Every row gives one point. A path goes straight from each point to the next, and from the last back to the first. The post is the endless flat space through its rows: a point in 2 columns, a line in 3, a plane in 4, and so on, so that a path can go around it. How many times does the path go around the post? Going back the other way cancels.

Post (1 x 2):
.07	-.13
Path:
-.38	.35
.39	.19
.53	-.44
-.05	-.49
-.46	-.57
-.13	.18
.24	.22
.65	-.34
-.07	-.56
-.36	-.20
.03	.52
.58	.25
.67	-.08
.37	-.55
-.19	-.29
-.07	-.01
.32	.33
.31	-.10
.09	-.33
-.29	-.35
-.05	.20
.29	.28
.37	-.35
.03	-.42
-.44	-.20
-.18	.53
Times around: 5

Post, 5 rows:
.37	.68	-.48	.10	-.24	.04
.12	-.01	-.44	.42	-.06	-.67
-.27	-.37	-.34	-.11	-.04	.01
-.45	-.35	.16	-.18	-.09	.06
.22	.10	.13	-.18	-.03	.63
Path:
-.17	-.43	-.27	-.26	.21	.58
.41	.21	-.64	-.22	-.13	-.35
.58	.11	.15	-.16	-.01	.55
.24	-.54	-.57	.05	-.25	.36
.01	-.44	.22	.09	.14	.44
-.43	-.34	-.41	-.33	.36	.57
.76	-.33	-.05	.00	.29	.24
.15	-.51	-.48	.16	-.16	-.55
-.09	.10	-.03	-.09	-.44	.06
.27	-.10	-.15	.49	.20	-.15
.11	.35	-.10	.31	.04	-.25
-.05	-.37	.68	.07	.01	-.45
.52	-.04	-.30	-.50	-.37	.85
.10	-.27	-.24	.24	.11	.82
-.07	.83	.10	-.07	-.27	.30
.18	-.01	-.12	.04	.58	.47
.43	-.20	-.11	-.35	-.18	-.05
-.34	.29	-.17	-.46	-.79	.00
.44	-.54	-.11	.11	-.19	-.26
-.22	.38	-.07	-.12	-.34	.31
-.33	-.01	.00	.20	.08	-.01
-.30	-.07	-.46	.07	.01	-.83
.25	-.87	-.05	-.03	-.04	-.79
-.03	.19	.08	.34	-.51	-.10
-.75	.21	.18	.21	-.35	-.44
Times around: 5

Post, 8 rows:
.36	.21	.11	.03	.17	.33	-.15	-.02	-.34
.17	.00	.22	.01	-.21	.09	-.09	-.12	-.34
.03	.10	.38	.26	.15	.10	.09	-.19	-.10
.15	.18	.05	.39	-.10	-.24	-.01	.03	-.19
-.05	.02	.13	-.47	-.41	-.02	-.83	.46	.68
.09	-.16	-.16	.51	-.17	-.10	-.09	-.09	-.02
.06	.06	.04	-.16	.14	.54	.14	.20	.12
.06	-.08	-.30	.11	.16	-.09	.06	-.17	-.06
Path (27 x 9):
-.14	-.05	.04	-.35	.10	.05	-.10	.05	-.14
-.12	.07	.45	-.14	-.25	-.34	-.82	-.39	.05
-.10	.50	.64	.68	.50	-.29	-.29	-.33	-.18
-.39	-.26	-.39	.94	-.04	.24	-.01	.26	.87
.19	.49	-.24	.02	.04	.03	-.25	.19	.16
.05	-.15	-.25	-.36	-.18	-.18	-.09	-.12	.06
.33	.20	.27	.46	.56	.40	.20	-.01	-.17
.17	.04	.50	.37	.38	.25	-.12	.09	-.04
-.10	.19	.42	.07	-.35	-.62	-.37	-.28	-.63
.28	-.03	.32	-.29	.15	.75	.04	-.04	-.43
-.28	-.20	-.25	.11	.23	.46	.14	-.03	.27
-.12	.30	.19	-.13	-.27	-.31	-.29	.03	.29
.46	.04	.11	.38	-.36	.67	-.22	.19	-.07
.37	-.31	-.32	.65	-.40	-.31	-.04	.24	.01
.10	-.06	.55	.28	.42	.43	-.08	-.23	-.13
-.04	-.12	.39	-.05	-.02	-.18	-.22	-.57	-.37
-.13	.23	-.08	.33	-.47	.02	.29	.23	-.37
.18	.20	-.15	-.39	.09	.09	-.36	.36	.02
-.04	-.44	.06	.17	.19	.42	.49	.11	.18
.11	-.04	.24	.10	-.73	-.39	-.20	.34	.01
.12	.33	.47	.40	-.13	-.18	-.22	.29	-.04
-.08	-.12	.01	.68	.06	.26	-.19	-.04	.03
-.02	.52	.39	-.06	.05	-.14	-.52	-.22	.06
.30	-.03	-.45	-.28	-.52	-.08	-.61	.14	.09
-.33	-.62	-.34	.40	.35	.70	.91	-.07	.68
.32	.04	.27	.10	.25	.06	-.13	.06	.14
.34	-.18	-.55	.18	.50	.06	.10	.01	-.25
Times around: 3
